Each row is a point. The points of each table are mixes of a few directions, plus a little noise. How many directions does each table use, and how many do they share? Where both have some left over, give the other angles between the two spaces (their principal angles), to ten degrees, smallest first.

First:
[[-0.50 -0.36 -0.51]
 [-0.05 -0.27  0.46]
 [ 0.21  0.09  0.35]
 [ 0.16  0.36 -0.38]
 [ 0.19  0.19  0.08]]
Second:
[[-0.32 -0.43  0.15]
 [ 0.41  0.53 -0.20]
 [-0.36 -0.47  0.17]
 [ 0.51  0.70 -0.25]
 [-0.12 -0.14  0.05]
 [-0.06 -0.10  0.04]
 [-0.05 -0.07  0.02]]
Directions: first 2, second 1, shared 1

First (9 x 6):
[[-0.06 -0.45 -0.10  0.58  0.31  0.29]
 [-0.06  0.27  0.07 -0.11 -0.20  0.01]
 [-0.01  0.40  0.18 -0.16 -0.17 -0.28]
 [-0.06  0.10 -0.25 -0.63 -0.46  0.58]
 [-0.06  0.04 -0.24 -0.48 -0.37  0.55]
 [ 0.14  0.10  0.04 -0.30  0.03 -0.38]
 [ 0.14 -0.53  0.02  0.53  0.56 -0.32]
 [ 0.20 -0.09  0.06 -0.15  0.24 -0.52]
 [-0.22  0.19  0.23  0.73  0.05  0.04]]
Second (9 x 6):
[[-0.38  0.01  0.31  0.37 -0.10  0.38]
 [ 0.21 -0.48 -0.29  0.49  0.45 -0.05]
 [ 0.25  0.38 -0.10 -0.86 -0.25 -0.41]
 [ 0.34 -0.35 -0.39  0.20  0.41 -0.21]
 [ 0.18 -0.07 -0.17 -0.07  0.11 -0.16]
 [-0.31  0.42  0.35 -0.34 -0.44  0.16]
 [-0.33  0.24  0.33 -0.02 -0.29  0.26]
 [-0.28  0.24  0.29 -0.04 -0.27  0.20]
 [ 0.26 -0.36 -0.32  0.27  0.38 -0.17]]
Directions: first 3, second 2, shared 1; angles 30

First, 10 rows:
[[ 0.29  0.09 -0.13  0.28 -0.06 -0.12 -0.01 -0.17 -0.04]
 [-0.02 -0.45 -0.14 -0.06 -0.10  0.22  0.19  0.10  0.07]
 [ 0.12  0.96  0.40  0.72  0.14 -1.03 -1.16 -0.90 -0.39]
 [ 0.08 -0.37 -0.17 -0.13  0.24  0.13  0.41  0.27 -0.12]
 [ 0.03  0.18 -0.05 -0.21  0.01  0.19  0.30  0.27  0.11]
 [-0.04 -0.37 -0.12 -0.13 -0.05  0.27  0.28  0.18  0.08]
 [-0.07 -0.16 -0.07 -0.07 -0.34  0.28  0.05  0.02  0.25]
 [ 0.20  0.46 -0.03  0.09 -0.07 -0.10  0.02 -0.03  0.05]
 [-0.63 -0.43  0.37 -0.45  0.52 -0.05 -0.12  0.19 -0.27]
 [ 0.02  0.15 -0.06 -0.06 -0.30  0.20  0.07  0.04  0.24]]
Second:
[[ 0.43 -1.00 -0.29  0.66  0.50 -0.48 -0.08 -0.39 -0.67]
 [-0.19  0.42  0.12 -0.28 -0.21  0.20  0.03  0.17  0.28]
 [-0.09  0.20  0.06 -0.13 -0.11  0.09  0.02  0.07  0.13]
 [ 0.18 -0.44 -0.13  0.30  0.22 -0.22 -0.04 -0.18 -0.29]
 [ 0.16 -0.36 -0.11  0.25  0.20 -0.18 -0.02 -0.17 -0.24]
 [-0.44  1.08  0.30 -0.71 -0.52  0.52  0.07  0.41  0.70]
 [ 0.06 -0.14 -0.04  0.08  0.07 -0.06 -0.01 -0.05 -0.09]
 [ 0.17 -0.38 -0.11  0.24  0.16 -0.18 -0.02 -0.15 -0.24]
 [-0.23  0.54  0.15 -0.37 -0.27  0.27  0.04  0.21  0.36]
 [-0.05  0.12  0.04 -0.06 -0.04  0.05  0.02  0.04  0.06]]
Directions: first 4, second 1, shared 1

First:
[[ 0.32 -0.16 -0.17  0.06 -0.10 -0.04  0.16 -0.19 -0.23  0.13  0.02 -0.05]
 [-0.41  0.23  0.22 -0.08  0.14  0.02 -0.20  0.27  0.27 -0.16 -0.04  0.04]
 [ 0.60 -0.29 -0.33  0.09 -0.17 -0.05  0.26 -0.39 -0.41  0.22  0.05 -0.02]
 [ 0.09 -0.03 -0.05  0.00 -0.02 -0.01  0.03 -0.06 -0.08  0.05  0.00  0.00]
 [-1.19  0.64  0.65 -0.20  0.37  0.08 -0.58  0.80  0.82 -0.44 -0.08  0.08]
 [ 0.70 -0.38 -0.38  0.12 -0.20 -0.05  0.34 -0.44 -0.50  0.24  0.05 -0.05]
 [-0.58  0.32  0.31 -0.08  0.17  0.06 -0.29  0.37  0.39 -0.23 -0.04  0.03]
 [ 0.52 -0.26 -0.29  0.08 -0.17 -0.03  0.24 -0.33 -0.37  0.18  0.04 -0.03]]
Second:
[[ 0.76 -0.76 -0.05  0.20  0.17  0.05  0.04  0.11 -0.48  0.48 -0.43 -0.12]
 [-0.12  0.47 -0.25 -0.15 -0.40 -0.09  0.25 -0.41  0.24 -0.21  0.40 -0.02]
 [ 0.32 -0.20 -0.27  0.10 -0.05 -0.01  0.17 -0.36 -0.43  0.10  0.12  0.10]
 [ 0.16 -0.60  0.14  0.29  0.60  0.12 -0.26  0.17 -0.74  0.20 -0.29  0.28]
 [-0.17  0.43 -0.14 -0.14 -0.30 -0.05  0.16 -0.26  0.27 -0.19  0.32 -0.03]
 [-0.29 -0.15  0.21  0.13  0.45  0.08 -0.29  0.19 -0.33 -0.07 -0.08  0.28]
 [-0.10  0.25  0.26 -0.26 -0.30 -0.04 -0.01  0.50  0.97  0.06 -0.26 -0.49]
 [-0.38  0.48 -0.02 -0.15 -0.20 -0.05  0.05 -0.08  0.37 -0.27  0.27  0.01]
 [-0.23 -0.28  0.14  0.23  0.60  0.12 -0.32  0.08 -0.64 -0.04 -0.04  0.42]
 [ 0.07  0.38 -0.03 -0.26 -0.57 -0.10  0.23  0.06  0.80 -0.01  0.03 -0.43]]
Directions: first 1, second 3, shared 1
